Rows are points. Two turns around zero, p and q, are shown by what they do to some points. Write where each new point lands after one turn and then the other. Backwards means that the second turn is done in reverse. Each puzzle has new turns, and all numbers are rounded.

Turn p:
[ 16 -25] => [ 20 -21]
[1 9] => [-1  9]
[15 43] => [ 6 45]
[-33 -27] => [-27 -33]
Turn q:
[10 -6] => [ 9 -7]
[18 15] => [20 13]
[-27 -29] => [-31 -25]
[-38 -11] => [-39  -6]
[37 30] => [41 25]
Where do these land?
q, then p backwards: [26 26] => [33 16]
q, then p: [-52   3] => [-52   0]
p, then q: [  8 -13] => [  9 -12]
q, then p: [ 19 -16] => [ 20 -15]

Turn p:
[-28   6] => [-22 -18]
[-19 -14] => [ -1 -24]
[47  8] => [23 42]
Turn q:
[33 29] => [43  9]
[ -2 -28] => [-16 -23]
[-31  -1] => [-27  15]
Where do these land?
q, then p: [-38   5] => [-37  -9]
p, then q: [ -1 -14] => [  4 -13]
p, then q backwards: [ 18 -26] => [29 14]
q, then p: [-25  27] => [-33  16]
q, then p: [46  8] => [40 24]

Turn p:
[17 30 30] => [19 19 37]
[-13  16 -20] => [  0  20 -20]
[ 11 -37 -10] => [ -3 -38 -12]
[-20  20 -39] => [  1  27 -40]
[  5 -30  39] => [-18 -30  35]
Turn q:
[ 25 -16  28] => [ 2 -6 40]
[  5 -11 -20] => [  8 -20 -10]
[17 13 35] => [ 4 24 33]
[-19 -33 -14] => [-23 -31 -12]
[-27  46 -30] => [  9  32 -51]
Where do these land?
q, then p backwards: [13  4 -6] => [14  5 -3]
q, then p: [-28 -28  15] => [-41   6  -6]
q, then p: [29 30 -1] => [38  3 17]
q, then p backwards: [ -3 -13 -44] => [ 15 -27 -34]
q, then p: [-23  41  -3] => [ 22  36 -21]
q, then p: [ 12 -35  40] => [-37  -5  40]

Turn p:
[ 14 -32  37  22] => [-21 -11  50   3]
[-48  30 -29   5] => [  4  46 -41  16]
[-13  27  10  10] => [13 30  4 -6]
[  0 -17  17 -36] => [-25 -17  -5 -31]
[ -1 -19 -40  -8] => [ -7 -21 -31  24]
[49 11  5  6] => [ 36 -28  22  -7]
Turn q:
[ -8  -5  22 -15] => [ 14 -20   5 -14]
[-15  66 -20 -15] => [ -7  43 -31 -48]
[  9 -21  18  24] => [ -4 -11  32  17]
[-28   5 -10  -3] => [-19  -8 -16 -14]
[ 42 -45 -10   8] => [17 -5 11 59]
Where do these land?
p, then q: [-40  18  -9  16] => [-18  39  -4 -21]
p, then q: [24 18 -3 31] => [18 16 34 12]
q, then p: [ 30  -8  -5 -32] => [ 31 -26  10  16]
p, then q: [ -5  21 -17 -35] => [  7  13 -39  17]
p, then q: [ -6 -62  -4 -10] => [-43 -46  -1  -1]
p, then q: [-3 13 40 30] => [ 23   6  27 -37]

Turn p:
[-16  44  29   8] => [ 4 36 32 28]
[ -6  -4  30 -26] => [ 10   9  29 -25]
[-12  -4  28 -18] => [  7   4  31 -16]
[ 37 -21 -26   5] => [ 13 -16 -44 -10]
[ 18  10  -1 -35] => [  3  26  -9 -30]
[-41 -22 -27  21] => [-39 -39   4  17]
[ 20  -3 -34  45] => [  2 -20 -43  36]
Turn q:
[ 30 -46  26  -1] => [ 30 -44  26 -13]
[10 15 31 21] => [ 7 16 37  5]
[-38  13  21  -8] => [-32  19  10 -26]
[  8 -14 -48   4] => [  1 -21 -37  29]
[ -9  31 -29 -17] => [ -6  29 -36   4]
Where do these land?
p, then q: [ 13 -24  20   0] => [ 28 -17   1  -9]
p, then q: [-19 -31  22   0] => [ 10 -25  20 -26]
p, then q: [  8 -34 -29 -15] => [ -7 -26 -36 -16]
q, then p: [ 17 -23 -10  13] => [ 16 -28  -8   2]
p, then q: [-10  90  14   2] => [-17  78  32  33]
p, then q: [ -4  25   9 -22] => [  0  33   3 -10]
p, then q: [ -5  -4 -26  23] => [-22 -19  -5  19]

Turn p:
[-17  -6 -39  -1   3 -23] => [-19 -11 -29  -2 -32  -4]
[  5   1 -21 -27 -22 -54] => [ -2  -3  10  -3 -67  -2]
[ 19 -33  13  38   7 -13] => [ 14 -44   7   3  14 -30]
[ 17 -59 -48  -3  12  -6] => [ 17 -42 -41 -44 -20 -11]
[-27   7   2 -15 -31  17] => [ 5 12 -6 19 -4 41]
[16 20 17 17 -1 44] => [21 26  0 10 44 -4]
[ 38 -15  31  10  23   4] => [ 15 -12  29 -22  29 -26]
[-20  29  41  -6  15  15] => [-26  22  29  12  32  16]
[-30  56   3 -12  -5  17] => [-26  51  -1  27   5  20]
Turn q:
[ 2 33 35 29 25 18] => [-11  55  19   7  -9 -22]
[ -8  11 -12 -26 -37 -26] => [ 15 -36 -19 -20  10 -25]
[-25   0 -22 -15 -13  16] => [ 10  -2 -32 -21   2  14]
[15 27  5 12 55 19] => [19 53 18 32  1  5]
[ 34 -32  -8  53  14  -2] => [-38  -5  14  52 -24  17]
[ 12 -32 -15 -36 -31  14] => [ 17 -42  -2 -25 -20  27]
[-30  -9  17 -18 -13 -38] => [-12 -23   4 -26  40 -15]
Where do these land?
p, then q: [-22 -13  19   8 -49 -47] => [-60 -12   8 -13 -42   1]
p, then q backwards: [-21  -3  12  27 -14 -21] => [ 27 -13 -13  18   1 -23]
q, then p: [-21  34  41  19 -41   6] => [-30   9  19   7 -60  20]
p, then q backwards: [-37  -7 -10 -17 -22 -15] => [ 14 -32 -21  17  -5  23]
q, then p: [ 26  -9  18 -14  23  36] => [29 27 28 14 22 11]
q, then p: [ 36  -7 -41  -3  18  27] => [ 51   6 -19  20  21 -15]
p, then q: [  4 -11 -22   3  43  12] => [ 26 -12 -13   0  37  16]
p, then q: [ 35  17 -18 -24  42   5] => [ 45 -10  -1 -16  34 -26]

Turn p:
[ 22  -4 -22  -4  14  -4] => [27  3 12 -3 15  9]
[ 14  -9  -6 -43 -10 -35] => [ 23 -26  19 -36 -22  11]
[-36 -26   2  56 -28  32] => [-45 -14   0  62  14 -23]
[ -6  15  -3 -27  32 -28] => [  5   2  -6 -49  12  16]
[ 10   9  13 -39  30  19] => [ 14  18 -23 -15 -11  42]
[-19  13 -15  47 -58  13] => [-12 -20  -9  43  -1 -63]
[15  2 33 11 20  3] => [-14  38   8  -2  -8  10]
Turn q:
[ 75 -10  42  15 -17  -8] => [ 18 -48  56 -29 -37  11]
[-21  -2 -22  31 -13  11] => [ -3  -3 -16  13   7 -41]
[-15  30 -18  -5  -7  -7] => [ 17  -3 -29  15  14   5]
[-28  10   4 -13  12  27] => [-21  19 -25  16 -12   8]
[-47   3  -1   5  14 -16] => [ 10  43 -12  19  11 -11]
[ 57 -33  23 -19 -31  -9] => [  4 -31  32 -62 -16  14]
[-20   1 -28 -14  42   3] => [-26  22  -6  26  34  14]
Where do these land?
q, then p: [ 26 -24 -34  -8  31  52] => [-61 -32 -18   2  25  20]
q, then p: [  7   5 -32 -12  15  35] => [-25 -21  -9  12  35  11]
p, then q: [-20   8  51 -11 -21 -14] => [ 20  19 -46 -27   2 -14]
q, then p: [-18 -36  28  32 -26 -57] => [ 28  33  17 -54 -46 -11]
q, then p: [-21  21  -6 -27 -20 -10] => [41 -1 -9  8 18  3]
p, then q: [  9  15  29  53   7 -28] => [ 49  32 -10  24  -7  24]
p, then q backwards: [ 15  10 -30 -12 -12  40] => [-15  50  -3   9 -10 -15]
q, then p: [-23  -8   3  12  18 -14] => [ -3  24  -7 -16   3 -20]
q, then p: [ 25  10  -8 -28   9  -4] => [ -2   3 -12  25   2  30]
